Each row of a before or after table is a point. One or more steps were done to the points. Then noise was added and the rows were shuffled. The steps act on columns, c1 being the first. Name the steps. A step turns or swaps two columns, mirrors them in a line or flattens them onto one, adds a multiple of one to another, or multiplies or shifts one. Angles are multiples of 10 degrees, from the lower column toward the higher: turns from -170 to 170, lines from 10 to 170 but not 90. Use the fewest steps. Two steps may share a column if one is a turn and the other turns, adds or multiplies; they go together, in the order done. Otherwise the lowest column goes first.

Before:
[[-1.9  1.8 -0.9]
 [-5.1  0.4  3.6]
 [-0.8 -0.7 -0.3]
 [ 1.7  4.1 -2.5]
 [ 0.5  0.0  0.0]
 [ 2.0  0.8 -0.4]
 [-0.5  2.2 -1.0]
 [ 1.0  2.0  1.0]
 [-1.3 -0.7 -0.5]
 [ 3.7  3.1 -1.7]
 [-1.7  2.4 -1.4]
 [ 1.2  0.1  0.6]
 [ 1.0  1.6 -1.7]
 [-2.8  2.5  1.2]]
After:
[[ -6.7   0.8   1.2]
 [  1.6   0.1   0.3]
 [  2.2   0.7  -2.0]
 [ -1.6   0.6  -1.2]
 [ -4.5   1.4  -1.7]
 [ -3.3   0.1  -0.6]
 [  9.7   1.2  -2.0]
 [  2.2   0.5   1.2]
 [ -4.8   0.6  -0.3]
 [  3.0   0.1   0.6]
 [  4.9   0.4  -0.5]
 [  4.8   1.4  -2.5]
 [ -1.7  -0.5  -0.3]
 [-12.8   0.6   3.6]]
Steps: multiply c1 by 2.5; multiply c2 by 0.4

Before (8 x 4):
[[ 1.6 -0.6  0.5  2.2]
 [ 5.9 -5.6 -3.1 -2.4]
 [ 3.9  2.0 -2.4 -3.0]
 [ 1.0  3.6 -2.6 -1.9]
 [ 2.0  0.8 -0.2 -1.5]
 [-2.8 -1.2  2.9 -2.6]
 [ 0.1 -0.7 -2.6  0.9]
 [-4.2  2.5  0.6  4.7]]
After (8 x 4):
[[ 2.3  4.9 -1.1 -3.5]
 [-6.0  6.1 -2.4 -3.1]
 [ 1.1  2.1  0.1 -1.9]
 [-1.4 -2.9  3.8 -1.7]
 [ 2.2 -3.8 -0.9  3.9]
 [-0.7  2.0 -0.8  2.1]
 [-0.6  0.2 -2.6  0.4]
 [ 3.5  0.8 -1.9 -2.6]]
Steps: swap c1 and c2; turn c3 and c4 by 20 degrees

Before:
[[ 3.4  0.4 -1.0  2.7 -3.1  0.8  0.6  1.3]
 [ 0.2 -2.1  1.0  1.2  0.5 -1.7  3.3 -2.5]
 [-1.4  0.6 -1.1  2.0  4.8  1.0  5.8  3.0]
 [ 0.9 -5.2 -1.2  1.2 -3.7  1.5  0.2  5.3]
 [ 2.7 -2.6  2.7  1.0 -0.3 -0.6 -3.4  1.7]
 [ 0.7 -0.6 -0.1  3.9 -0.6 -0.4  1.2 -1.7]
 [ 2.6 -2.7 -4.9  0.1 -0.7 -0.6 -1.8  0.3]
 [-3.9 -3.5  1.5  0.2  0.4 -1.2 -1.8  0.9]
 [-2.0  1.2 -2.2  0.8  0.9 -1.3 -0.2  1.2]
 [ 3.0 -2.1 -3.3 -0.1 -4.1 -1.2  2.1 -0.4]
 [-4.0 -5.6  1.9  1.7 -3.8 -5.8  1.4  0.6]
 [-0.5 -2.8  0.9 -0.3 -3.9 -0.3 -1.2  0.2]
 [ 3.2 -3.8  1.8  1.4  1.1 -3.1  4.1  0.7]]
After (13 x 8):
[[ 1.1  5.5 -1.2  4.1 -2.6 -3.7 -1.5  0.9]
 [-0.6  3.6 -0.6  3.7 -1.4 -0.9 -1.7 -3.3]
 [ 1.8  1.8 -1.1 -0.9 -1.6  2.9  2.3  0.3]
 [-2.3 -2.1 -0.9  2.3 -0.9  0.3 -0.9  1.5]
 [-2.1  5.4 -2.2  5.1 -6.7  3.9  1.6  0.8]
 [ 4.5  0.6 -3.9 -0.3 -2.5  0.7 -2.1 -0.4]
 [ 3.2  3.0 -4.3  3.6  0.2  2.5  1.5  6.9]
 [-3.5  2.3 -1.2  0.5 -1.0  2.0  3.4  1.1]
 [ 0.7  0.9 -0.6 11.6 -0.5 -0.3 -0.8 -2.1]
 [-3.8  1.9 -0.4  6.1  2.6 -2.5 -5.7  3.9]
 [ 2.0  1.4  0.6  3.0 -0.7 -1.8  4.8  2.2]
 [ 4.6 -0.5 -0.4  8.1 -0.4  0.3 -1.0  1.7]
 [ 2.2 -1.8 -5.5  0.3 -0.8 -1.3  1.1  0.3]]
Steps: turn c5 and c6 by -70 degrees; turn c1 and c6 by -40 degrees; turn c2 and c3 by 40 degrees; turn c2 and c7 by -150 degrees; multiply c4 by 3; multiply c8 by 1.3

Before, 9 rows:
[[ 0.1 -0.3 -1.5  0.5 -1.9 -3.1  5.1 -0.1  1.6]
 [-1.5  0.0 -2.0  0.3 -2.6 -4.3 -4.5 -1.4 -2.3]
 [-1.1 -0.2 -3.0  0.4  1.4  1.7 -1.3  0.3 -1.5]
 [-0.5 -3.3  1.0  2.1 -1.3  0.4 -1.2  1.3 -2.3]
 [ 0.8 -1.8  0.0  1.8  5.2 -0.9 -1.7  0.2 -1.7]
 [ 1.7  0.1 -0.9  1.1 -2.5  1.5 -4.5  1.5 -1.7]
 [-0.5 -1.3  1.2  1.5 -2.2 -0.6 -4.1 -0.3  7.4]
 [ 0.4  0.4 -2.9 -6.4 -2.6  0.7 -3.4 -1.4 -0.6]
 [-0.2  0.4  0.9  2.3  3.7  1.2  0.6 -1.9 -0.3]]
After:
[[ 0.5 -0.9  0.1 -2.9  1.3  1.7 -3.3  0.1 -1.4]
 [-0.9  0.3 -0.2 -6.2  3.8  1.2  2.1 -1.9 -0.4]
 [ 1.2 -1.3  3.6 -3.3 -2.7 -4.3 -2.7 -1.3 -2.1]
 [-2.0 -0.7  3.7 -0.2 -2.5  1.8 -3.1  1.4 -1.4]
 [ 2.8  0.0  2.5 17.2 -2.8  0.7 -3.2 -1.3 -0.7]
 [-0.5 -4.1  1.6 -6.7 -1.3  0.6 -0.1  1.2 -0.8]
 [-0.5  0.6 -5.1 -0.9 -1.7 -3.0  0.3 -0.1  1.5]
 [-1.7 -2.2  1.7 -3.3  5.3 -0.9 -0.9  0.5 -0.7]
 [-0.4  2.6  4.2 -4.5 -2.4 -0.6 -0.1 -0.2  7.0]]
Steps: turn c1 and c4 by 150 degrees; multiply c4 by 3; turn c2 and c9 by -30 degrees; turn c3 and c7 by 70 degrees; add -0.5 times c8 to c7

Before (9 x 11):
[[ 4.1 -1.7 -2.1  2.7  3.4 -6.0  0.4 -1.4 -1.9 -2.4  2.7]
 [ 4.9 -2.8 -2.0 -3.6  2.8 -0.8  2.1  1.7  0.2  1.8  4.0]
 [ 5.1 -3.3 -4.6  2.9 -2.9  1.5 -2.7 -3.1 -1.6 -1.8 -0.3]
 [-0.6 -1.9 -1.0  2.7 -0.7 -3.6 -0.9 -1.2  0.4  3.0 -1.5]
 [ 3.4  2.9 -0.5  0.1 -2.2  1.0  3.5 -1.6 -3.2 -3.4  4.7]
 [ 1.9  2.3 -5.0 -4.5 -3.5 -0.2 -0.5 -2.0 -4.5  2.0 -2.8]
 [-1.9  3.5 -5.1  3.0 -1.2 -3.8 -0.2  3.6  2.3 -0.7  3.2]
 [ 5.4  0.9 -0.2 -1.6  3.9 -4.2 -4.0 -1.6 -5.0 -0.1  1.1]
 [-1.2 -1.7 -0.2  3.2 -3.2 -3.6  1.1  3.3  0.5 -4.5  2.3]]
After, 9 rows:
[[ 4.3 -3.3 -3.4  1.7  3.6  0.6 -2.9 -2.6 -4.0  0.0 -1.9]
 [ 0.0 -1.8 -1.1  1.6 -2.0  3.7 -1.9 -0.2  1.2  2.6  0.6]
 [ 1.5  3.0  1.3 -0.1  2.7  0.9 -1.7  3.8 -3.7 -1.3 -0.8]
 [-2.1 -1.9 -0.7  1.7  0.5  5.3  3.3  1.0 -1.3 -4.0  0.1]
 [ 3.1 -1.9 -1.2  2.1 -6.2  2.1 -1.3  0.8 -3.3 -0.8 -0.5]
 [ 4.8  0.7  2.3 -1.4 -6.1  0.4 -1.7 -4.0 -4.0  1.8 -1.2]
 [-2.2  3.5 -5.7  2.1 -1.7  4.0  4.0 -0.1 -0.6 -0.1  1.7]
 [ 2.1  2.2 -2.3 -3.5  2.5  1.6 -1.9 -0.2 -4.6  4.7 -0.8]
 [ 3.6 -2.7 -1.9 -2.7 -2.3 -1.0  1.4  2.1  0.4  2.1 -1.4]]
Steps: flatten c1 and c11 onto the line at 160 degrees; turn c3 and c9 by 30 degrees; turn c9 and c10 by -30 degrees; multiply c4 by 0.7; turn c5 and c6 by -140 degrees; swap c7 and c8
